Every row gives one point. Two turns around zero, p and q, are shown by what they do to some points. Write where each new point lands after one turn and then the other. Backwards means that the second turn is done in reverse. Each puzzle has new turns, and all numbers are rounded.
(in the rows, 128 means zero)

Turn p:
[136  90] => [106  96]
[158 152] => [166 123]
[ 90 142] => [112 165]
Turn q:
[ 97 122] => [ 99 115]
[148 148] => [143 152]
[169 150] => [163 158]
[98 92] => [107  86]
Where do these land?
p, then q: [ 85 117] => [ 86 142]
p, then q: [163 159] => [174 135]
q, then p: [136 108] => [124 107]

Turn p:
[152 137  69] => [149 157  74]
[113 141 150] => [119 133 156]
[133  90 188] => [127  67 165]
[126 136  93] => [125 151 100]
[133 159 120] => [141 157 132]
[110 104 150] => [106 101 141]
Turn q:
[105 128 137] => [107 117 133]
[106 125 113] => [118 108 114]
[163 159 128] => [140 172 118]
[186 121 177] => [159 173 181]
[108 151 102] => [110 125  92]
[101  85 112] => [134  75 131]
Where do these land?
p, then q: [164 153 131] => [152 164 132]
p, then q: [ 96 145 157] => [ 91 132 156]
p, then q: [ 79 109 128] => [ 89  92 127]
q, then p: [113 124 127] => [116 120 124]
p, then q: [164 113 158] => [166 127 159]
q, then p backwards: [152 124  67] => [180 114  90]

Turn p:
[129 151 120 183 130 146] => [131 109 137 179 145 102]
[137  96 167 113 131 159] => [167 128 157 110 135 162]
[111 163 135 107 107 151] => [104 157 134 149 141 158]
[144 145 145 162 155 106] => [127 122 156 130 134  80]
[108 175 102 112 112 122] => [ 81 153 106 148 134 131]
[135  85  98  93 101 148] => [157 131  82 115 111 170]
[146 102 144 103 184 115] => [148 125 137  65 150 111]
[ 77 159 122 143 153  80] => [ 57 102 136 119 131  99]
[165  76 118 135  78 126] => [181 127 107 136  71 140]
Turn q:
[141 121 134 119 130  78] => [144 102 100 119 108 103]
[114 184 117 111 174 161] => [ 91 184 136 104 160 102]
[165 100 178 147 120 104] => [187 103 147 138 100 110]
[159 107 105 179 126 119] => [164 112 112 172 157 131]
[122 150 171 131  96 118] => [122 131 150 145  79 111]
[ 83 152 125 132 159 146] => [ 81 136 150 118 156 112]
[136 127 118  91 125 138] => [128 145 115 101 119 147]
[103  82  76 115  93 160] => [107 111 114 129 143 210]
Where do these land?
p, then q: [150 101 104  91 115 178] => [147 187 109 130 164 147]
p, then q: [147 151 145  97 136 131] => [112 158 130 116 120  99]
p, then q: [108 139 105 123  83 142] => [106 137 138 167 152 151]
q, then p: [116 125 106  85 136 123] => [112 138  97 115 142 158]
q, then p: [106 124 177 162 153 106] => [134 110 165  91  84 115]
p, then q: [136 138 104 130 149 153] => [135 128 113 122 163 112]
p, then q backwards: [133 117 156 207 123  64] => [100 140 212 153 119  76]

Turn p:
[118 114 213 122  90 146 134 142 131] => [ 93 120 156  97  57 114 120 146 157]
[166 117 145 133 153 166 165 101 152] => [132 104 156 138 126 178 141 109 174]
[153 169  86 117 160 135 142 122 110] => [175 149 123 119 166 162 143 118 119]
[ 82 121  79 146 160 105  73 107  69] => [111 129  98 119 181 126  86 111  43]
[103 126 163  91  87 115 150 128 150] => [101 144 117 106  96  90 146 124 168]
[149 158  83 162 135 165 143 115 133] => [147 160 141 167 148 180 137 124 121]
[156 137 146 158 134 127 139  98 160] => [136 126 168 155 132 135 112 110 162]
[ 99 154  87 121 154  78 102 175  94] => [153 139 107 104 177  88 134 159  68]
[120 113 155  89  98 121  90 153 150] => [122 117  91 117  93  92 109 159 151]
[142  98 139 112  87 101 126 145 117] => [135 111 113 130  84  89 140 120 120]
[122 100 112 158 150 148 142 121 142] => [103 107 139 158 148 154 139 126 125]
Turn q:
[176 141 176  94 158 169 174 158 131] => [157 162 212 107 139 158 154 115 113]
[112 123 142  95 136 117 158 102 124] => [114 121 137  98 137 112 150  92 133]
[124 158 103 116 153 177  93 140 157] => [141 159 113  98 109 181  90 139 130]
[141 108  98 115  87 125 154 122 129] => [153 110 111 144  99 119 161 105 126]
[136 135 151 100  75  80 147 125  77] => [105 118 147 146 102  60 157 107  88]
[ 82  98 109 182 132 154  97  85 117] => [112  95  65 151 174 153  91 118 129]
[114 153  98 172 160 133 118 166 145] => [117 137 109 126 130 170 127 192 140]
[123 103 116 135 157 117  92 124 118] => [142 123 103 115 156 111 101 149 130]
[105  98 160 103  77 106 151 144 129] => [120  69 162 134 100  99 140 106 125]
[167 163 127 168 145 102  95 113 151] => [119 185 118 161 135 117 109 158 163]
Where do these land?
p, then q backwards: [ 69 192 158  93 135 163 154 138 140] => [123 188 121 117 209 106 137 132 158]
p, then q backwards: [ 72 216 152 155 124 142 138 115 177] => [168 192 177 149 196 103 109 119 159]
q, then p: [136  74  84 125 119 146 101 119 117] => [174  99 106 166 131 145 127 105 106]
q, then p: [161 110 112 138 112 143 151 125 106] => [148 124 162 140 126 150 144 102 113]
q, then p: [ 76 203 152 128 124 106 175  94 146] => [ 40 183 117 102 150 118 144 124 155]
q, then p: [158  99 140 151 122 130 128 153 128] => [144  99 165 141 115 130 125 142 123]
q, then p backwards: [181  89 115  95 114 116 103 131 140] => [183 155 133 115 105  84 113 137 131]
p, then q: [147 132  92 137 133 102 111 157 103] => [149 149 126 143 150 103 152 150  97]
q, then p: [157 118 145 138 139 125  95 107  92] => [158 123 148 117 160 119  97 126 100]
p, then q: [103  95 146 124 113 109 124 138 123] => [114  91 114 121 120  99 136 130 128]
p, then q: [149  79 111 124 174 127 128 131 135] => [173  98 117 126 173 136 135 127 138]

Turn p:
[138  96 158 116 147 134 139 136 132 139 146 120] => [123  94 127 107 147 124 126 132 129 162 134 131]
[104  90 130 163 104 114 131 131 134 140 134 144] => [111 119 128 145  91 106 132 157 124 153 114 109]
[166 138 123 127 126 129 152 111 142 145  50 102] => [145 147 121 105 131 193 165 105 127 125 115  81]
[ 94 167 119 125 171 140 155 130  92 155 171 196] => [109 187 104 117 139 106  86 146 119 154 109 203]
[ 91  98 101 131 148 139  97 124 153 131 138  95] => [ 80  93 128 150 121 133  92 113 141 116 129 110]
[168 166 101 128 138  84 158 122 108 122  96  69] => [130 164 133  93 149 136 160  76  84  95 140  86]
[101 102 141 113  84 126 146 140 147  94 105 128] => [120 110 142 123 107 138 157 182 143 108 150 112]
[199 159 103 168 135 105 121 139 162 103 109  99] => [156 138 100 156 169 118 172  85 118  97 115  76]
[148  89 146 136  73 102  78 134 119 144 133 104] => [171  85 163 137  88 100 122 120 125 138 134  86]
[113 113 113 103 147 168 128 149 103 129 188 170] => [124 111  88 121 125 101  82 147 131 137 140 193]
[146 211 129 144 121 135 150 161 154 130  53  79] => [152 196 128 146 176 190 150 120 121 105 161  65]
[120 137 105  99 133 102 100 137 115 143 137 200] => [152 150 124 109 115  99  86 152 143 107  79 157]
[111 133 154 130 176 148 117 121  77 100 149 170] => [126 121 138 140 148 128 112 142  93 135 107 209]
[116 128 177 116 136 137 132  91 167 109 156  95] => [ 97 102 167 136 157 128 157 112 168 147 154 142]
[105  94 119 122  83 159 115  94 115 134 155 150] => [125 105 127 138  59 120 122 133 153 139 139 162]
Turn q:
[176 149 129 137 182 157 137 140 148 195 109 117] => [179 167 143 110 175 166 154 160 138 162 143 103]
[159 138 165 132 128 131 115 161 106 103 138 155] => [138 133 121 132 109 153 107 160  92  87 132 123]
[141 105 105  93 147 165 121 166 152 115  89 121] => [121  84 109 139 148 177 157 152 148 137 113 102]
[ 96 111 158 104 102 184 157 169 104 129 116 138] => [ 81 120 143 141 112 206 121 117 110 137 126 148]
[ 82  97 143 152 121  91 132 138 105 156  65  99] => [ 80 147 157 137 121 105 149 129  96 179  74 109]
[155 124 160 113 120 103 165 103 101  72 140 121] => [146 112 123 107  86 122 146  88  86  82 125 127]
[119 134 154 173 141 114 165 183 102 140 123 151] => [ 90 177 132 128 124 141 144 160  72 127 151 129]
[ 87 159 118 130 133 171  79  89 128 111 144 135] => [132 117 130 159 179 120  79 103 154 106 114 161]
[ 97 146  82 150  55  99 120 145 171 118 132  81] => [ 82 147 106 176  93  85 127 100 190 139 138  91]
[119 165 115 113 135  89 132 148 114 137 162 100] => [109 160  99  87 130 112 106 111 135 122 139  99]
[156 101 121 120 134 140 121  88  93 112 151 127] => [172  92 113 121 122 121 112 106 101 135 131 147]
[157 136 113 124 107 107  80  81 158 119 121 194] => [173 112 125 138 110  86 121 173 171  98 107 174]
[ 74  91 129 131 137 128 116  83 178 162 157 116] => [112  98 190 119 154  87 114 110 166 161 150 141]
[173 136 100 120 150 112 153  98 133 122 146 136] => [174 125 101  97 129 111 157 121 133 119 150 137]
Where do these land?
q, then p backwards: [103 170 125  98 112 170  88 101 115 112 111 172] => [118 148 111 102 174 160  81 111 138 110 122 180]
p, then q: [138 104 152 114 123 128 112  99 109 136 172 126] => [139 115 161 102  93 109 124 150 131 141 124 152]
p, then q: [121 135 153 147 133 128 123  85 167 112  98 111] => [120 138 179 149 147 144 162 103 119 126 143 132]
p, then q: [125 161 146 139 152  94  93 156 178  88 142 169] => [116 140 134 132 164 100 177 174  97  91 123  84]
p, then q: [152 130 123  88  88 167 127 156 121 161 103  73] => [179  91 117 127 121 150  82  94 154 137 170 107]
p, then q backwards: [112 139 142 134 139  89 176 110  82 108 166 155] => [ 97 120 133 160 145  78 163 107 104 148 118 172]
q, then p backwards: [ 78 107 122 153 151 153 177 115 166 162 136  82] => [129 152 186 140 142 121 152  93 152 138 156  61]
q, then p backwards: [148 117 138 164  90 107 168 107 113 136 161 168] => [115 143 122 130  77 140 143 111  66 119 162 137]
p, then q: [141 126 146 137 163  80  82 178 145 112 138 103] => [139 107 139 111 157  96 131 137  69 130 104  73]
q, then p: [149 112 150  88 106 111 139  93 131 150  84 170] => [177 134 117  97 119 158 159 181 153 137 126 116]
p, then q: [173 130  67 111 153 154 112 142 112 138 152  82] => [171  75  92 126 146  79 107  97 137 137 120 151]
p, then q: [132 136 139 155 122 153 144 140  87 137 118 173] => [140 170  91 137 117 154 123 159 123 144 129 150]
q, then p: [140  95 117  95 126 165 107 153 152 106 106  80] => [ 94  77 106 142 111 164 133 108 125 155 145  91]
p, then q: [ 80 130  71 170 133  94 143 157 117 134 106 127] => [ 82 160  88 160 137 117  98  94 117 123  89 106]

Turn p:
[152 104 117 115  86 147 150 130 141  98 146 129  80 103] => [104 146 173 105  96 116 117 128 157 101 120 116 100  95]
[141 145 128 137 119 126 181 131 176 137 150 127 111 152] => [117 125 128 145  82 118 142 115 170 102 164 119 131 147]
[ 94  94 108 173 154 153  84 101 115 171 123 129 130 161] => [113  89 125 177 184 163 129  97  87 122 132 141 105 131]
[101 123 142  92 178 164 113 122  96 144 115 131 115 168] => [142 124 116 111 166 192 168 137 112 109 125 151 117 146]
[117 114 134 115  87 127 116 160 182 124 101 140 110 102] => [ 89 117 102 109 105 127  89 128 169 132  95 112 111 118]
[146 123 157 122 122 120 153 125 148 129 149 155 135  71] => [124 163 140 125 121 113 113 113 180 146 122 136 161 105]
[154 115 132 114 141 144  82  82 105 137  85 145 153 184] => [167 103 111 129 144 152 162  85  76 108  75 132 128 134]
[126 136 129 159 182 157 113 128  62 120  69 151 147 169] => [160 135 103 161 156 145 188 140  72 149  95 170  93 145]
[132  72 115 107 116  76 183 162 159 118 167 133 105 138] => [114  81 147  93 117  78 131 137 195 102 165 146 126 109]
[151 137 120 129 114 114 121 170 167 108 192 128 132 115] => [138 125 139 133  91 108  66 152 155 103 151 143 148 119]
[108 139  98 140 193 117  71  90 104 144  78 123  98 131] => [174 119 123 140 196 160 129 112 100 157 116 105  72 162]
[124 117 176 149  86  96 128 134 164 105 164  97 109 118] => [ 86 113 170 131 112  97  94 148 159 114 115 108 165 154]
[138 155 120 130 136 135 137 135 109 134 117  69 181  88] => [145 145 115 146 123 130 134 167 100 170 146  86 164  97]
[148 149 142 120  78 115 130 142 103 160 133 144 116 131] => [112 125 145  96  82 131 122 104 111 157 130 147 139 138]
[ 87 196 101 118 128 128 157 108  89  91 131 120 198  88] => [137 212  82 119 146  88 135 155  78 147 168 107 158 120]
Turn q:
[178 145 154  64 145 112 128 146 165 114 128 149 159 121] => [149 124 130  90 129 116  89 142 175  71 149 113 167 141]
[ 73 123  98 154 114 189 112 128 122 124  99 104 115  99] => [ 90 123  93 138 104 147 142 146  91 152  61 136 106 120]
[147 156 133  92 104 124 151 133 135 150 185 160 152 159] => [144 140 147  89 109  94 143 142 151 125 181 165 148 154]
[132 129 124 107 146  63 154 152 189 115 136 146 171 137] => [111 127 137 124 151  86 134 108 171  75 155  95 149 177]
[156 156  98 146 128 151 118  84 103 126 127 132 143 155] => [140 139 111 120 109 163 147 108  90 109 158 161 127 112]
[142 139 160 107 136 110 129 139 156  97 156 103 133 175] => [114 131 157  89 130 132 113 134 150 114 177  95 105 140]
[163 156 164 136 124  88 123 173 144  91 158 165 159 130] => [113 144 175 145 116 125  82 124 172  93 169 135 148 165]
[ 82 136 105 127  98 139  87  84  96 142  91 139  78 110] => [154 128  97 122 119 127 114  87  84 170  68 158  98 118]
[161 113 142 139  76 131 139  95 117 138 129 120 148 161] => [162 104 155 119  89 153 163 110 122 141 156 125 135 129]
[158 141 120 117 112 119 191 130 104 113 130 120 115 153] => [163 137 165 133 113 106 157 147 119  97 152 127 103 110]
[127 147 136 110 132 111 150  81  92 130 163 128 151 136] => [130 120 160  96 141 113 148 104 118 120 155 166 136  98]
[ 99 101 153 171 173 136 143 149 184 144 107 103  84  60] => [ 96 162 113 164 175 144 139 147 178 151  53  80 129 114]
[ 85 110 157 159 176 115 133 198 152 169  77  67 121  71] => [ 91 137 140 165 202 139 123 177 121 148  50  60 155 147]
[108  85 122 131 124 160 120 109  85 113 120 145 127 132] => [127  76 109 147 117 135 129 128 117 148 123 157 106 100]
[101 107 100 161 145 167  81 126  99 153  99 154  86 143] => [139 124  65 164 142 157 115 131  95 175 112 157  97 131]
[136 105  82 126 116 133  89 121 106 130 144 112 105 108] => [124 134  93 141 102 111 111 114  95 160 132 119 138  94]
Where do these land?
q, then p backwards: [121 114 122 135 130  95 179 167 139 157 124 116 147  81] => [131 106 176 162 135 112 150  94 132  87 128  95 151 124]
p, then q: [111 173  77 168 155 152 136 161  82 131 139 151 103 122] => [148 194 134 149 128 118 108 145 132 174 153 185 108 128]
p, then q: [117 154 144 182 113 121 139 108  99 164 131 145 157  99] => [125 139 145 126 164 142 164 100 102 153 134 178 154 148]
q, then p: [109 138 131  99 169 162 163 108 106  69 154 123 142 169] => [108 159 153  79 158 124 102 158 183 104 132 158 100 121]
p, then q: [114 172 167  96 139  99 111 152 118 110 135 161 120 203] => [167  87 107 123 100 110 119 139 124  92 192 147  86 163]
p, then q: [121 132 106 132 147 109 108 133 143  99  94 100 137 153] => [138 129 121 163 131 119 121 141 100 126 151  82 113 115]
q, then p: [151 131 146 154 169 150 118 115 146 136  76 118  80 133] => [157 154 133 166 105 176 133 150 126 129 126 101  81 111]
p, then q: [157 110 113  92  99 101 143 100 117 123 106  99 115 114] => [150 113 159  92 137 108 131 131 129 128 108  86 148  96]
q, then p: [ 66 116 156 115  89 133  82 158 114 118 150 135  99 155] => [103  65 139  94 139 177 110  88 123 140 125 146 114 158]
p, then q backwards: [165 113 120 138 137 128 153 154 117  94 136 126 162  76] => [155 116 125 110 125 142 159 140 101 141 163 127  85  85]
p, then q: [151  68 146 145 102 178 101 125 163 116 144 124 126 151] => [ 99  87 130 162 106 164 111 107 146 117  70 120 102 120]
q, then p backwards: [138  87  92 131 146 143  81 110 122 164  64 111 155 121] => [118 133 130 112 137 137  80 116 141 167  90 102 197 162]
p, then q backwards: [157 129 130 118 149 119 140  88 167 142 163 140 128  71] => [182 122 161 132 135  78 122 112 151 128 149 143 104  98]
q, then p: [ 91 100 119 143 122  58  96 121 144 113 119 170 160 137] => [130  92 142 154 186 105 146  81 110  84 126 113 130 156]
q, then p: [141 146 131 108 152 134  95 106 167 119 167 105 101 126] => [143 153 110  97 133 160  89 129 126 119 159  88 135 130]
p, then q: [ 91 163 115  93  82 168 179 172 136 152  81 114 114 109] => [111 156 115  88  91  61 160 166  94 162  85 135 113 143]
q, then p: [174 132 163 127  76 126 152  95  98 170 191 137 130 156] => [126 145 148 117  77 139 124  82 165 130 141 162 210 112]

Turn p:
[121 135 142 179 161 123 140 118  85 127 109 166 163 136] => [113 118 178 108 131 100 145 132 175 148 116  88 130 152]
[ 88 150 162 138 157 152 149  88 116 124  82 147 152 176] => [138  86 150 130 125  58 142 161 130 142 104  86 162 139]
[151 144 140 132  92 107  99  95 170 116 136 127 132 139] => [122 143 147 148 138 125  96 119  76 116 162 125 142 144]
[175 112 158 138 167 132 135 101 102  72 140 125 123 148] => [ 98  99 112  94 155 105 119 127 150  99 175  83 124 128]
[135  94 113  86  85  92  92 148 125 142 144 141  74 113] => [114 132 128 105 133 181 148 122  83 111 141 198 115 116]
[131 125  88  88 135 145  78 184 128 151 116 109  91 120] => [164 126 107 105 146 190 110 136 129 125  99 178 139  90]
[127 130 126 123 100  88 135 108 124 115 147  93 188 159] => [143 117 158 158 101  84  98 103 131 121 172 146 105 131]
[128 120 115 143 135 125  83 149 136 151 134  98  91  80] => [119 156 126 124 116 200 115 142 129 136 127 135 135  91]
[173 117 151 114 110  94 167  94 158 165 122 113 169 152] => [129 130 150 161 123  81 133  55  94 106 138 110 122 105]
[102 117  78  78 133 105 109 136 151 135 134 110  76  65] => [156 173 103 131 127 184 157 170 103 117 135 169 102  83]
[116 126 171 186 154 125 182 141 139  87 111 142 154 178] => [103 132 118  89 109  42 115 117 150 160 126  86 143 156]
[135  74 106 115 118 134 101 114 163 143 186 126 130 122] => [ 96 161 116 165 137 143 129 118 136  86 152 177 150 113]
[127  99 134 122  85 149 128 122 117 129 122  98 112 107] => [ 96 108 112 146 104 149 115 135 109 112 112 140 103 116]
[109 155 128 102 130 140 114 160 114 158 173 118  72 100] => [147 118  87 132 116 201 160 133 128 154 138 151 144 126]
[115 187  86 170 140 171 183 137 102 126  91 165 142 145] => [149 118 126 138 170  95 134 142 163 195  70  94 105 169]
[116 163 149 134 147 164 152 154 118 107 101 171 178 108] => [162 131 130 113 117 109 133 136 161 120  81  84 127 188]
Turn q:
[128 105 146 113 118  86 129 153 117 158  80 101 109 174] => [111 138 191 148 122 115 183 153 133 116 136 148 125 156]
[ 98 115 153 102  80 162 152 141 114 107 176 156 111 127] => [109 147 103 114 119  53  96 100 127 120 107 124 159 139]
[141 112 128 172 105 119 110  82 135 131 161 131 149 120] => [137 116 128 122 135 147  97 103  69 127 104 130  99 130]
[163 139 147 129 134  66 105 139 137 117 142 106 108 145] => [135 117 185 149 125 113 115 161 116 132 149 111  92 111]
[177 117  52 149  95 129  78 139 140 137  90 163 176 119] => [151 160 102 200 163 187 143 146 101 146  70 140 122 105]
[120 102  62 166 129  68 127  97 115 114 136 122 134 120] => [109 126 139 143 146 173 112 123 115 172 103  99  73 170]
[136  87 171 133 174 127  96 124 125  94 134 153 154 139] => [174  88 106 135 123 110 128 142 133  77 116 119  90 144]
[130 124 125 120  91 200 119 133 113 140 179  95  83  98] => [157 167 115  95 101 103  80 121  98 159 137 141 192 141]
[114 141 140 111 102 137 123 150 165 133  91 121 125  96] => [129 135 143 117 106 129 157 128 145 136  97 128 161  86]
[ 91 164 136 119 115 143 117  91 139 116 152 135 143 155] => [ 98 116 120 109 148 131 106 114 108  89 130  94 155 119]
[109 196 120 162 125 140 164 183 174  82  82 103 120 160] => [103 100 155 189  98 148 147  83 177 136 162  94 180  86]
[121 131 160  68 138 139 178 106  82 151 150 106 129 113] => [ 96 111 109  64 141  83 130 152 133 142 160 164 141 147]
[130 103 124 147 138 105 123 132  80 127  76 155 169 111] => [115 108 109 154 126 158 144 149 152 118  86 172  93 151]
[147 131 155 122 124 131 169 124 166 116 103 143  95 131] => [116 134 121 129  88 102 168 107 126 131 150 119 116  94]
[ 82 164 106 180 160 161 183 135 161 148 165 158 154 100] => [129 125  96  99 157 160 101  30 174 138 143 130 129 105]
[150  96 123 102 201 142 103 128 129 142 154 112 130 135] => [195 124 113 106 156 126 136 161 134 122 164 119 113 154]
[139 148 129  83 146 120 100 118  85 164 106 117  88 134] => [113 165 141 106 123 138 133 200 134 114 160 145 134 139]
Where do these land?
p, then q: [149 107 153  76  84 111 133 160 156 118 156 113 163 132] => [ 88 137  89 158 119 125  92 146  76 117 112  92 106 135]
q, then p: [ 89 139 142 127 160 119 115 118 150 155 137 131 170 100] => [144 134  95 116 144 122 138 148 119  67 116 112 135 104]
p, then q: [129 186  79 132  76 155 145 115 151 127 110 129 125 122] => [145 158 147 163 108 179 121 138 133 103 171 164 112 153]
q, then p: [107 122 172  91  78 107 139  98 171 112  92 105 113 115] => [139 106 131 125  53 109 155 127 100 117 107 134  71 121]
p, then q backwards: [156  79 157 114  99 133 121 105 160 118 149 106 158  88] => [120 154 155 164 115 139 111 107 117 117 115 180  99 177]
p, then q backwards: [117 102 119 175 155 140 112 133 137 107 137 160  94 148] => [101 156 104  72 114 128 147 126  97 150 129 122 127 117]
p, then q: [153 145 139 124 139 110  96  98 138 140 148 148 118 137] => [142  85 109 112 147 116 103 121 127 116 149 140 127 140]
p, then q: [143 123  90 214 134 112 143 141  57 153 106 116 147 177] => [160 156 182  38 117 134 180 117 123  86 112 127 101 112]
p, then q: [150 166 139 109 148 129 132 134 179  96  99 114 136 132] => [137 112 138 151 143 147 107 193 112 155 148 130 128 126]
p, then q: [151 123 133 176 181 114 110 148 114 158 134 152 108  98] => [132 102 117  70 141 129 155 114 134 127 149 127 180  94]
p, then q backwards: [126 119  85 140 180  74  96 148 120 146 138  89 142  97] => [142 178 126 142 163 114 116 169 162 174 119 135  89  92]
q, then p: [100 179 124 129 137 150 184  86  79 104 139 166 133 138] => [137 152 130 165 133 116 132 202 148 133 149 197 142 126]
q, then p backwards: [152 120 100 140 130 148 138 114 122 148 106 102 138 160] => [125 152 130 111 107 119 118 112 135 144 167 150  98 124]
p, then q: [ 88 138 171  95 100 139 131 151  74 138 171  76  80 153] => [143 186  92 135 157 100 137  88  90 157  71 150 130 176]
p, then q backwards: [127  82 118 116 110 179  65 149 111  99 112 200 113  92] => [ 68 125 131 110 128 114  72  94  63 175  92 139 166 130]
q, then p backwards: [112 118 126  90 138 128 189 151 128 129 113 142 111 161] => [122 105 133 147 156 118 175 109 123 122 173 161 137 144]
